Rows are points. The ring and each string are closed loops that go straight from each point to the next, and from the last back to the first. Before rounding, they use only three directions, however many columns there are. How many times does the string pass through the ring? Passing back the other way cancels.

Ring (6 x 3):
[[ 0.62 -0.33  0.02]
 [ 0.32 -0.02 -0.41]
 [-0.24  0.14 -0.28]
 [-0.54 -0.03  0.13]
 [-0.21 -0.55  0.55]
 [ 0.37 -0.55  0.39]]
String:
[[-0.08 -0.14  0.23]
 [-0.07 -0.08  0.28]
 [ 0.04 -0.28  0.15]
 [ 0.18 -0.78  0.43]
 [ 0.34 -0.97  0.56]
 [ 0.46 -0.84  0.68]
 [ 0.33 -0.40  0.55]
 [ 0.16 -0.17  0.35]
 [ 0.09 -0.30  0.18]
 [ 0.18 -0.81  0.43]
 [ 0.07 -0.93  0.62]
 [-0.19 -0.84  0.83]
 [-0.39 -0.44  0.73]
 [-0.24 -0.19  0.36]
 [-0.15 -0.24  0.23]
 [-0.29 -0.62  0.34]
 [-0.51 -0.56  0.46]
 [-0.68 -0.69  0.61]
 [-0.37 -0.68  0.45]
 [-0.13 -0.43  0.29]]
Times through: 2
String, 20 rows:
[[-0.04 -0.51  0.24]
 [-0.24 -0.80  0.51]
 [-0.48 -0.81  0.69]
 [-0.64 -0.35  0.63]
 [-0.59  0.02  0.43]
 [-0.21  0.03  0.16]
 [-0.23 -0.16  0.12]
 [-0.29 -0.29  0.06]
 [-0.30 -0.35 -0.01]
 [-0.76  0.16 -0.15]
 [-0.78  0.41 -0.16]
 [-0.55  0.38 -0.06]
 [-0.31  0.11  0.03]
 [-0.19 -0.21  0.07]
 [-0.36 -0.31  0.14]
 [-0.43 -0.50  0.26]
 [-0.77 -0.55  0.57]
 [-0.73 -0.43  0.71]
 [-0.36 -0.17  0.47]
 [-0.12 -0.16  0.25]]
Times through: 3

Ring, 8 rows:
[[ 0.40 -0.72  0.26  0.28  0.32  0.24]
 [ 0.65 -0.40  0.49  0.07 -0.12  0.56]
 [ 0.64 -0.06  0.39 -0.21 -0.47  0.59]
 [ 0.39  0.23  0.15 -0.51 -0.69  0.35]
 [ 0.08  0.30 -0.22 -0.63 -0.64  0.01]
 [-0.04  0.02 -0.64 -0.33 -0.19 -0.18]
 [ 0.05 -0.34 -0.62  0.02  0.20 -0.12]
 [ 0.18 -0.62 -0.28  0.24  0.39 -0.01]]
String, 23 rows:
[[ 0.59  0.19 -0.48 -0.21 -0.46  0.52]
 [ 0.24  0.42 -0.45 -0.59 -0.71  0.19]
 [-0.29  0.53 -0.40 -0.96 -0.81 -0.36]
 [-0.32  0.12 -0.14 -0.68 -0.44 -0.43]
 [-0.09 -0.07 -0.15 -0.40 -0.24 -0.21]
 [ 0.34 -0.14 -0.31 -0.09 -0.14  0.23]
 [ 0.30 -0.08 -1.19  0.07  0.07  0.15]
 [-0.02 -0.34 -1.00  0.08  0.32 -0.22]
 [ 0.12 -0.54 -1.02  0.34  0.54 -0.10]
 [ 0.37 -0.48 -0.63  0.30  0.33  0.20]
 [ 0.33 -0.38 -0.23  0.09  0.10  0.19]
 [ 0.28 -0.30 -0.05 -0.05 -0.03  0.15]
 [ 0.50 -0.49 -0.14  0.25  0.19  0.36]
 [ 0.27 -0.50  0.23  0.04  0.09  0.13]
 [ 0.22 -0.65  0.66  0.03  0.13  0.07]
 [ 0.28 -0.47  0.52 -0.05 -0.03  0.15]
 [ 0.46 -0.27  0.09 -0.02 -0.12  0.35]
 [ 1.00 -0.23  0.17  0.18 -0.23  0.94]
 [ 0.99 -0.09  0.48 -0.03 -0.48  0.95]
 [ 0.66  0.05  0.68 -0.37 -0.68  0.63]
 [ 0.35  0.17  0.72 -0.63 -0.80  0.33]
 [ 0.58  0.50  0.27 -0.69 -1.05  0.60]
 [ 0.50  0.37 -0.15 -0.50 -0.76  0.47]]
Times through: 1
String (21 x 6):
[[-0.05 -0.89  0.25  0.22  0.54 -0.27]
 [ 0.07 -0.55  0.32 -0.04  0.13 -0.09]
 [ 0.45 -0.32 -0.11  0.06 -0.01  0.33]
 [ 0.89 -0.62  0.05  0.49  0.24  0.76]
 [ 0.75 -0.67  0.66  0.30  0.11  0.63]
 [ 0.40 -0.43  0.73 -0.09 -0.14  0.29]
 [ 0.22 -0.26  0.36 -0.23 -0.21  0.11]
 [ 0.68 -0.09 -0.02 -0.05 -0.30  0.60]
 [ 0.82  0.11  0.05 -0.18 -0.56  0.78]
 [ 0.65  0.34  0.20 -0.50 -0.85  0.64]
 [ 0.13  0.42  0.43 -0.88 -0.98  0.12]
 [ 0.06  0.11  0.15 -0.57 -0.55 -0.02]
 [ 0.43  0.08 -0.39 -0.22 -0.37  0.35]
 [ 0.28  0.31 -0.66 -0.42 -0.52  0.21]
 [-0.04  0.43 -0.95 -0.60 -0.55 -0.13]
 [-0.50  0.15 -0.58 -0.68 -0.33 -0.64]
 [-0.29 -0.09 -0.55 -0.38 -0.09 -0.45]
 [ 0.04 -0.23 -0.23 -0.18 -0.05 -0.10]
 [ 0.43 -0.22 -0.58  0.09  0.03  0.29]
 [ 0.33 -0.46 -0.72  0.29  0.35  0.15]
 [ 0.27 -0.78 -0.56  0.49  0.65  0.05]]
Times through: 4

Ring (9 x 11):
[[ 0.19  0.48  0.08  0.02  1.00  0.13 -0.28  0.19  0.35 -0.66 -0.32]
 [ 0.23  0.49  0.40 -0.11  1.01 -0.02 -0.51  0.38  0.26 -0.95 -0.70]
 [ 0.11  0.39  0.57 -0.24  0.57 -0.08 -0.57  0.32  0.11 -0.87 -0.67]
 [-0.08  0.24  0.51 -0.27  0.01 -0.03 -0.35  0.08 -0.02 -0.51 -0.26]
 [-0.21  0.10  0.37 -0.16 -0.44  0.04  0.11 -0.19 -0.11 -0.08  0.29]
 [-0.24  0.04  0.17  0.02 -0.54  0.14  0.57 -0.37 -0.09  0.23  0.72]
 [-0.20  0.11 -0.18  0.17 -0.24  0.29  0.71 -0.46  0.08  0.37  0.94]
 [-0.12  0.23 -0.34  0.19  0.14  0.36  0.50 -0.40  0.23  0.24  0.80]
 [ 0.05  0.40 -0.23  0.11  0.72  0.29  0.04 -0.10  0.36 -0.23  0.22]]
String, 31 rows:
[[ 0.38  0.57  0.35  0.03  1.43 -0.01 -0.40  0.50  0.38 -1.08 -0.80]
 [ 0.32  0.47  0.50  0.00  1.11 -0.08 -0.27  0.45  0.26 -0.99 -0.71]
 [ 0.13  0.34  0.38 -0.02  0.58  0.00 -0.05  0.18  0.15 -0.60 -0.27]
 [ 0.01  0.38  0.13 -0.14  0.51  0.13 -0.39  0.06  0.21 -0.50 -0.20]
 [ 0.04  0.46  0.19 -0.26  0.66  0.10 -0.75  0.17  0.24 -0.72 -0.50]
 [ 0.30  0.52  0.85 -0.32  1.05 -0.23 -0.95  0.67  0.16 -1.39 -1.31]
 [ 0.25  0.41  0.90 -0.25  0.78 -0.25 -0.61  0.57  0.07 -1.20 -1.06]
 [ 0.18  0.32  0.78 -0.15  0.52 -0.19 -0.25  0.39  0.03 -0.90 -0.66]
 [ 0.02  0.27  0.36 -0.07  0.27  0.02 -0.04  0.06  0.08 -0.44 -0.10]
 [-0.15  0.27  0.08 -0.18  0.04  0.17 -0.23 -0.15  0.10 -0.21  0.13]
 [-0.27  0.20  0.33 -0.39 -0.36  0.07 -0.50 -0.14 -0.06 -0.26 -0.02]
 [-0.24  0.09  0.68 -0.38 -0.60 -0.09 -0.26 -0.06 -0.23 -0.31 -0.07]
 [-0.32  0.04  0.46 -0.31 -0.76  0.01 -0.06 -0.24 -0.21 -0.04  0.27]
 [-0.35  0.10  0.08 -0.22 -0.59  0.19  0.00 -0.39 -0.06  0.15  0.54]
 [-0.13  0.24  0.06 -0.07  0.03  0.18  0.02 -0.19  0.10 -0.11  0.28]
 [-0.08  0.13  0.36  0.00 -0.16  0.03  0.36 -0.12 -0.04 -0.13  0.29]
 [-0.15 -0.01  0.45  0.08 -0.53  0.00  0.78 -0.24 -0.17  0.11  0.60]
 [-0.26 -0.10  0.27  0.15 -0.83  0.09  1.07 -0.46 -0.20  0.44  1.02]
 [-0.36 -0.04 -0.13  0.13 -0.80  0.29  0.89 -0.64 -0.08  0.64  1.24]
 [-0.26  0.14 -0.19  0.03 -0.30  0.30  0.38 -0.46  0.08  0.31  0.81]
 [-0.17  0.19 -0.09  0.03 -0.08  0.25  0.30 -0.33  0.11  0.12  0.60]
 [-0.06  0.18  0.06  0.13  0.05  0.17  0.51 -0.22  0.10  0.02  0.52]
 [-0.08  0.12 -0.19  0.35  0.00  0.28  1.01 -0.41  0.14  0.35  0.99]
 [-0.20  0.18 -0.67  0.34  0.00  0.52  0.87 -0.65  0.28  0.63  1.32]
 [-0.20  0.27 -0.61  0.15  0.13  0.49  0.36 -0.53  0.31  0.38  0.95]
 [-0.18  0.30 -0.41  0.02  0.18  0.40  0.05 -0.38  0.27  0.14  0.62]
 [ 0.00  0.30 -0.01  0.06  0.38  0.19  0.14 -0.10  0.21 -0.20  0.23]
 [ 0.06  0.33  0.04  0.08  0.53  0.16  0.12 -0.02  0.23 -0.31  0.12]
 [-0.03  0.32 -0.04 -0.01  0.38  0.21 -0.04 -0.11  0.22 -0.22  0.18]
 [ 0.01  0.44 -0.27 -0.01  0.72  0.31 -0.27 -0.09  0.37 -0.30  0.09]
 [ 0.23  0.56 -0.04  0.02  1.25  0.18 -0.41  0.23  0.45 -0.74 -0.41]]
Times through: 0
String:
[[ 0.00  0.29  0.12  0.00  0.34  0.13  0.05 -0.04  0.16 -0.29  0.11]
 [ 0.20  0.38  0.26  0.10  0.81  0.05  0.07  0.19  0.24 -0.60 -0.21]
 [ 0.30  0.50  0.24  0.07  1.20  0.04 -0.19  0.34  0.35 -0.84 -0.51]
 [ 0.41  0.61  0.35  0.01  1.55 -0.01 -0.50  0.55  0.42 -1.16 -0.90]
 [ 0.23  0.55  0.20 -0.10  1.17  0.08 -0.62  0.34  0.37 -0.92 -0.67]
 [-0.04  0.38 -0.01 -0.13  0.45  0.20 -0.36 -0.04  0.24 -0.38 -0.04]
 [ 0.09  0.36  0.29 -0.06  0.56  0.05 -0.18  0.14  0.18 -0.57 -0.25]
 [ 0.29  0.43  0.62 -0.05  0.96 -0.13 -0.27  0.46  0.18 -1.00 -0.75]
 [ 0.37  0.49  0.70 -0.08  1.17 -0.17 -0.44  0.59  0.22 -1.20 -0.99]
 [ 0.43  0.59  0.70 -0.14  1.46 -0.18 -0.74  0.72  0.30 -1.42 -1.27]
 [ 0.25  0.57  0.32 -0.17  1.20  0.02 -0.78  0.43  0.34 -1.06 -0.86]
 [-0.06  0.38 -0.08 -0.13  0.42  0.23 -0.37 -0.09  0.25 -0.32  0.02]
 [ 0.06  0.35  0.18 -0.04  0.53  0.10 -0.13  0.07  0.20 -0.47 -0.12]
 [ 0.26  0.43  0.38  0.05  0.96 -0.01 -0.09  0.32  0.25 -0.79 -0.45]
 [ 0.31  0.50  0.20  0.11  1.22  0.06 -0.12  0.32  0.37 -0.80 -0.45]
 [ 0.24  0.55 -0.25  0.18  1.32  0.27 -0.11  0.12  0.52 -0.55 -0.12]
 [-0.09  0.42 -0.60  0.06  0.60  0.47 -0.10 -0.32  0.43  0.02  0.50]
 [-0.11  0.33 -0.40  0.06  0.34  0.38  0.06 -0.32  0.31  0.05  0.53]
 [-0.05  0.28 -0.05  0.05  0.28  0.22  0.17 -0.17  0.19 -0.11  0.33]
 [-0.06  0.26 -0.05  0.07  0.23  0.22  0.25 -0.19  0.18 -0.07  0.39]
 [ 0.02  0.22  0.05  0.20  0.26  0.16  0.56 -0.15  0.15 -0.06  0.45]
 [-0.07  0.15 -0.18  0.31  0.06  0.28  0.87 -0.37  0.16  0.27  0.89]
 [-0.26  0.11 -0.56  0.30 -0.26  0.47  0.93 -0.68  0.18  0.69  1.37]
 [-0.27  0.14 -0.49  0.18 -0.23  0.44  0.64 -0.62  0.17  0.55  1.16]
 [-0.20  0.22 -0.25  0.03 -0.04  0.33  0.23 -0.39  0.17  0.18  0.67]
 [-0.06  0.24  0.06  0.03  0.16  0.17  0.20 -0.15  0.13 -0.12  0.32]
 [-0.03  0.20 -0.02  0.20  0.18  0.20  0.59 -0.22  0.15  0.04  0.57]
 [-0.09  0.21 -0.39  0.31  0.18  0.37  0.77 -0.42  0.25  0.32  0.95]
 [-0.14  0.28 -0.65  0.26  0.27  0.50  0.55 -0.52  0.35  0.40  1.02]
 [-0.17  0.32 -0.54  0.08  0.27  0.46  0.11 -0.42  0.33  0.20  0.71]
 [-0.11  0.31 -0.20 -0.02  0.26  0.29 -0.03 -0.23  0.23 -0.07  0.36]]
Times through: 5

Ring:
[[ 0.22  0.40  0.31 -0.41 -0.65 -0.77 -0.08  0.04 -0.41  0.14  0.30 -0.17
   0.11 -0.45]
 [ 0.23  0.29  0.05 -0.35 -1.07 -1.06 -0.27 -0.10 -0.46  0.53  0.35 -0.21
   0.29 -0.17]
 [ 0.18  0.02 -0.27  0.00 -0.81 -0.84 -0.24 -0.18 -0.24  0.63  0.04  0.04
   0.44  0.24]
 [-0.03 -0.06 -0.15  0.60  0.47 -0.02  0.04  0.07  0.24  0.11 -0.47  0.48
   0.40  0.42]
 [-0.10  0.01  0.10  0.75  1.21  0.48  0.27  0.27  0.44 -0.36 -0.67  0.65
   0.24  0.26]
 [ 0.07  0.19  0.38  0.17  1.07  0.50  0.49  0.31  0.20 -0.71 -0.45  0.45
  -0.07 -0.35]
 [ 0.18  0.32  0.44 -0.22  0.40  0.05  0.35  0.22 -0.09 -0.51 -0.12  0.17
  -0.11 -0.57]]
String, 27 rows:
[[-0.29 -0.01 -0.06  1.23  1.03  0.14 -0.12  0.25  0.54  0.14 -0.64  0.67
   0.58  0.79]
 [-0.06  0.07  0.04  0.56  0.54 -0.02  0.03  0.16  0.22  0.00 -0.39  0.42
   0.33  0.27]
 [-0.01  0.07  0.03  0.44  0.43 -0.06  0.06  0.13  0.16  0.00 -0.35  0.38
   0.30  0.20]
 [-0.32  0.05  0.05  1.25  1.14  0.18 -0.11  0.31  0.55  0.06 -0.63  0.67
   0.54  0.73]
 [-0.15 -0.11 -0.23  0.95  0.65  0.01 -0.08  0.10  0.39  0.25 -0.58  0.59
   0.55  0.73]
 [ 0.20 -0.21 -0.45  0.13 -0.27 -0.33  0.06 -0.19 -0.03  0.37 -0.32  0.31
   0.38  0.33]
 [ 0.18 -0.01 -0.17  0.01 -0.25 -0.39  0.04 -0.08 -0.10  0.22 -0.16  0.20
   0.28  0.08]
 [ 0.03  0.16  0.05  0.27 -0.04 -0.41 -0.10  0.07 -0.02  0.21 -0.12  0.20
   0.34  0.14]
 [ 0.03  0.19 -0.08  0.23 -0.72 -0.97 -0.43 -0.06 -0.19  0.71  0.13  0.00
   0.53  0.32]
 [ 0.13  0.25 -0.06 -0.08 -1.17 -1.23 -0.48 -0.13 -0.40  0.81  0.34 -0.18
   0.48  0.14]
 [ 0.05  0.27  0.18  0.12 -0.17 -0.53 -0.13  0.10 -0.12  0.19  0.02  0.08
   0.28 -0.03]
 [ 0.22  0.14  0.03 -0.21 -0.35 -0.46  0.06 -0.03 -0.22  0.11 -0.01  0.07
   0.17 -0.19]
 [ 0.23  0.19  0.08 -0.25 -0.41 -0.52  0.04 -0.01 -0.26  0.11  0.05  0.02
   0.15 -0.25]
 [ 0.03  0.37  0.35  0.10 -0.01 -0.45 -0.09  0.19 -0.11  0.03  0.05  0.07
   0.20 -0.17]
 [ 0.11  0.61  0.60 -0.29 -0.47 -0.80 -0.18  0.20 -0.38  0.04  0.40 -0.22
   0.09 -0.54]
 [ 0.30  0.53  0.47 -0.70 -0.82 -0.86 -0.04  0.06 -0.56  0.03  0.47 -0.31
  -0.02 -0.75]
 [ 0.05  0.66  0.68 -0.18 -0.32 -0.74 -0.19  0.26 -0.33  0.00  0.38 -0.19
   0.10 -0.52]
 [ 0.07  0.45  0.43 -0.06 -0.21 -0.58 -0.11  0.18 -0.22  0.04  0.18 -0.04
   0.16 -0.31]
 [ 0.16  0.59  0.49 -0.42 -0.91 -1.09 -0.30  0.09 -0.52  0.29  0.54 -0.34
   0.16 -0.50]
 [ 0.33  0.39  0.15 -0.69 -1.40 -1.24 -0.26 -0.13 -0.66  0.50  0.55 -0.39
   0.18 -0.45]
 [ 0.44  0.18 -0.14 -0.81 -1.61 -1.25 -0.19 -0.30 -0.69  0.63  0.47 -0.35
   0.22 -0.34]
 [ 0.22  0.29 -0.08 -0.33 -1.55 -1.46 -0.52 -0.20 -0.57  0.91  0.51 -0.33
   0.46  0.01]
 [ 0.12  0.19 -0.14 -0.01 -1.11 -1.18 -0.46 -0.15 -0.35  0.83  0.27 -0.13
   0.51  0.23]
 [ 0.25 -0.08 -0.54 -0.13 -1.45 -1.25 -0.42 -0.37 -0.40  1.06  0.18 -0.09
   0.59  0.41]
 [ 0.33 -0.14 -0.42 -0.26 -0.74 -0.58  0.04 -0.26 -0.26  0.43 -0.10  0.11
   0.30  0.09]
 [ 0.18  0.02 -0.11  0.01 -0.14 -0.31  0.09 -0.04 -0.08  0.13 -0.18  0.21
   0.24  0.02]
 [-0.07  0.10  0.03  0.58  0.40 -0.16 -0.06  0.15  0.18  0.12 -0.32  0.38
   0.39  0.32]]
Times through: 2
